Every row gives one point. Each copy is the shape, with its points in the same order, stretched, turned, moved and blurred by noise. Say if it was mirrored as well.
In the rows, zero is written as 128.

Shape (7 x 3)
[[151  85  57]
 [126 109 114]
 [131 106 199]
 [196 183 158]
 [151 118 138]
 [120 145  91]
 [150 177 103]]
Copy 1 (7 x 3)
[[121  59  77]
 [129  96 119]
 [176 143 157]
 [144 186  80]
 [146 122 110]
 [ 89 112 111]
 [ 98 144  94]]
Copy 1 is: only turned
Copy 2 (7 x 3)
[[170 142  50]
 [122 121  91]
 [105  72 124]
 [165 130 224]
 [143 107 125]
 [119 170 116]
 [147 174 164]]
Copy 2 is: only turned

Shape (9 x 4)
[[ 79 134 148  94]
 [101 173 179  96]
 [163  80 113 119]
 [159 174 171  80]
 [114 174 138 117]
 [103  88  87 174]
 [169 109 111 111]
 [150  78 142 138]
 [157 122 105 190]]
Copy 1 (9 x 4)
[[ 87 138 144  91]
 [ 99 162 198  92]
 [153  75  89 152]
 [161 158 175  90]
 [118 183 161 116]
 [107 120  83 188]
 [170 116  98 140]
 [141  75 129 165]
 [144 146 125 202]]
Copy 1 is: only turned
Copy 2 (9 x 4)
[[111 153 147  80]
 [141 172 184  77]
 [137 107  68 163]
 [184 160 157  94]
 [153 126 160  61]
 [ 92  64 100 121]
 [159 103  79 141]
 [127 111 100 177]
 [147  43 127 141]]
Copy 2 is: mirrored
Copy 3 (9 x 4)
[[ 88 155 157  99]
 [ 45 149 118  78]
 [192  96 124 110]
 [ 74 132  80  72]
 [ 69 154 118 116]
 [143 118 167 176]
 [169 118 110 123]
 [154  73 137 104]
 [131  90 125 183]]
Copy 3 is: mirrored

Shape (10 x 6)
[[121 154 119 192 129  95]
 [109  99 116 137 137 161]
 [115 167 144 143 115 101]
 [184 111 124 143 153 136]
 [ 96 156 184 185 114 163]
 [ 82 124 118  99 122  77]
 [200 148 150 132  85 207]
 [119 169 119 114 121 143]
 [175 142 115 157 101 126]
 [143 195 150 136 112 132]]
Copy 1 (10 x 6)
[[174 141 170 124 138 143]
 [123 129 107 178  89 125]
 [142 159 154 102 147 134]
 [134  82 112 106 106 156]
 [118 164 148 156 127 198]
 [125 158 140 142 138  64]
 [113 118 108  66  52 204]
 [137 163 114  98 123 132]
 [156 119 147  81  92 152]
 [137 160 138  65 138 170]]
Copy 1 is: only turned
Copy 2 (10 x 6)
[[122 108 160  84 125 151]
 [117 106  85 118 142 147]
 [152 144 167 123 137 150]
 [163 134  87  73 128 105]
 [148 123 123 107 206 196]
 [131 117 161 166  94 127]
 [195 191  42  72 166 168]
 [131 170 129 120 140 136]
 [168 148 114  80 107 144]
 [169 188 149  94 161 146]]
Copy 2 is: mirrored
Copy 3 (10 x 6)
[[128 181 140 170 165 102]
 [ 95 113 123 154 136 166]
 [119 165 154 133 119  92]
 [150 104 150 166 170 129]
 [ 64 146 199 206 103 109]
 [100 154  83  91 132 109]
 [136  98 249 159 114 162]
 [138 144 153 123  86 124]
 [153 153 173 136 163 131]
 [150 156 196 147  92  94]]
Copy 3 is: mirrored
Copy 4 (10 x 6)
[[111 118 164 178  87 117]
 [113 122  78 135 102 138]
 [122 133 179 128 106 131]
 [129  77 104 147 149 138]
 [128 139 153 155  46 184]
 [100 128 146  95 102  77]
 [178 135 103 142 150 191]
 [110 149 140 120 123 147]
 [146 122 132 159 147 118]
 [132 135 169 134 129 161]]
Copy 4 is: only turned

Shape (9 x 6)
[[ 78  85 117 164 128  89]
 [141 144 105  69  92  95]
 [174 142  95  73 114 155]
 [143 107 171 139 147 117]
 [116 140  96 161 151 107]
 [140 141 131 155 113 147]
 [150  77 185  83 162  85]
 [159  89 175 134  93 149]
 [172  70 163 129  98 100]]
Copy 1 (9 x 6)
[[100 184  93 117 135 103]
 [ 91  42 116 127 153 106]
 [149  37 142 122 119 120]
 [149 142 145  58 144  88]
 [132 158 137 142 159 130]
 [131 123 173 105 118 137]
 [149 111  99  30 169  37]
 [135 109 159  53  85  87]
 [124 119 138  82 104  53]]
Copy 1 is: mirrored
Copy 2 (9 x 6)
[[121 138  85 192  93 139]
 [167  76 149  83  94 119]
 [164  83 159  53 165 116]
 [ 69 107 144 146 137 105]
 [135 164 106 136 121  84]
 [129 151 171 135 152 124]
 [ 45  31 119 127 121 108]
 [ 99  84 190 156 165 161]
 [106  54 160 178 152 130]]
Copy 2 is: only turned
